Each row of a before or after table is a point. One or more steps were done to the points. Then noise was added and the rows were shuffled. The steps act on columns, c1 being the first. Name the steps. A step turns or swaps two columns, mirrors them in a line or flattens them onto one, adds a multiple of one to another, or multiplies or shifts one. Angles are multiples of 10 degrees, from the lower column toward the higher: turns from -170 to 170, lines from 10 to 170 but not 90. Use the fewest steps. Two steps may share a column if one is a turn and the other turns, adds or multiplies; they go together, in the order done. Otherwise the lowest column goes first.
In the rows, 128 means zero.

Before (14 x 3):
[[133 108  83]
 [132 141  79]
 [137 140 108]
 [  7 149 138]
 [151 122 124]
 [156  44  97]
 [150 144 142]
 [129  88 106]
 [150 122 107]
 [127  69 144]
 [123 146 123]
 [142 121 132]
 [139 147 133]
 [119 143 117]]
After (14 x 3):
[[122 122 111]
 [128 106 170]
 [142 133 134]
 [133  80 115]
 [  6 137 108]
 [140 134 108]
 [151 142 112]
 [128 143 187]
 [139 110 115]
 [156  97 213]
 [133  82 146]
 [119 117 113]
 [151 124 133]
 [151 108 134]]
Steps: turn c2 and c3 by -90 degrees

Before (14 x 6):
[[113 104 156 115 117 144]
 [122 143 109 137  69 159]
 [164  57 124  68 102 187]
 [ 78 156 130  63 106 188]
 [ 65  86 169  78 116 161]
 [119 114 162 191 142 131]
 [ 53 102 144 233 111 167]
 [ 63 163 150  79 125 143]
 [ 93 143 103  44 144 185]
 [139  54 104  58 144  89]
 [242 171 106 152  92 150]
 [ 50 115 147  75 129  85]
 [138 170 110  79 114 157]
 [ 54 168 154 204  83 140]]
After (14 x 6):
[[166  88 162  68 104 187]
 [ 53 105 147 234 111 167]
 [138 161 101  78 113 155]
 [120 103 149 191 144 130]
 [ 53 138 120 205  83 139]
 [ 78 145 116  63 107 186]
 [ 61 138 119  79 125 144]
 [ 93 150 109  46 143 185]
 [ 50 112 140  76 130  85]
 [112 100 152 114 117 144]
 [122 144 112 137  69 159]
 [138  98 155  59 144  89]
 [243 164  99 153  92 149]
 [ 64  83 164  77 115 161]]
Steps: flatten c2 and c3 onto the line at 140 degrees

Before (12 x 9):
[[134 152 111 159 131 164 166 117 118]
 [132 130 125 128 133 157 131  86 121]
 [153  98  95  93 141 136 128 114 122]
 [101  99 126 153 120 162 133 116 123]
 [129 127 157 138 135 139 154 115 121]
 [139 141 119 150 138 117 109 120  94]
 [166 162 125 144 168 137 126 121 152]
 [161 120 164 136 135 111 102 137 141]
 [139 144 151 122 125 115 141 128 158]
 [114 110 123 117 122 119 123 138 125]
 [122  96 155 123 147 115 152 115 176]
 [151 132 152 148 123 103 145 122 166]]
After (12 x 9):
[[167 157 112 146 245 136 128 121 153]
 [100 100 139 153 103 165 124 115 122]
 [122  83 116 121 184 114 144 112 173]
 [161 129 143 137 152 111 172 135 141]
 [151 121 105 147 114 102 144 120 167]
 [152 107 155  92 168 135  96 113 122]
 [132 133  91 160 138 166  97 115 119]
 [131 130 127 128 145 157 125  86 120]
 [139 134 104 123 119 114 144 126 159]
 [129 109  97 138 150 139 148 113 120]
 [140 150 139 153 157 118 126 120  92]
 [113 117 144 117 111 119 126 137 126]]
Steps: turn c3 and c7 by 110 degrees; turn c2 and c3 by -30 degrees; multiply c5 by 3

Before (8 x 12):
[[145 126 112 133 139 179 113  38 180  98 172 154]
 [120 145 133 149 104 174  77 103 148  87 119 121]
 [ 64  86 154 220 104  96 225 191  80 146 132 198]
 [ 70  32 129 181 107  73 148 199  75 149 163 183]
 [127 154  70 116 136 216  84  74 194 158 127 116]
 [100 153 118 154 169 157  94 107 211 111 165 112]
 [153 164 138 157 152 198  80  73 148 152 183 104]
 [197 150 158 118  78 122 185 158 178 131 188 144]]
After (8 x 12):
[[ 88 192 118 154 101 158  95 107 208 112 157 151]
 [178 191 157 119 196 121 184 162 177 129 145 187]
 [102 202 141 156 155 197  80  71 147 151 174 163]
 [119 195  70 116 127 215  83  73 196 156 137 122]
 [118 165 112 134 145 178 113  35 180  98 126 179]
 [148  69 132 180  71  73 146 197  75 148  97 188]
 [152 185 136 149 119 174  80 103 149  87 131 116]
 [153 126 154 220  64  97 226 192  81 146  72 164]]
Steps: turn c1 and c5 by 90 degrees; shift c2 by 40; turn c11 and c12 by 60 degrees
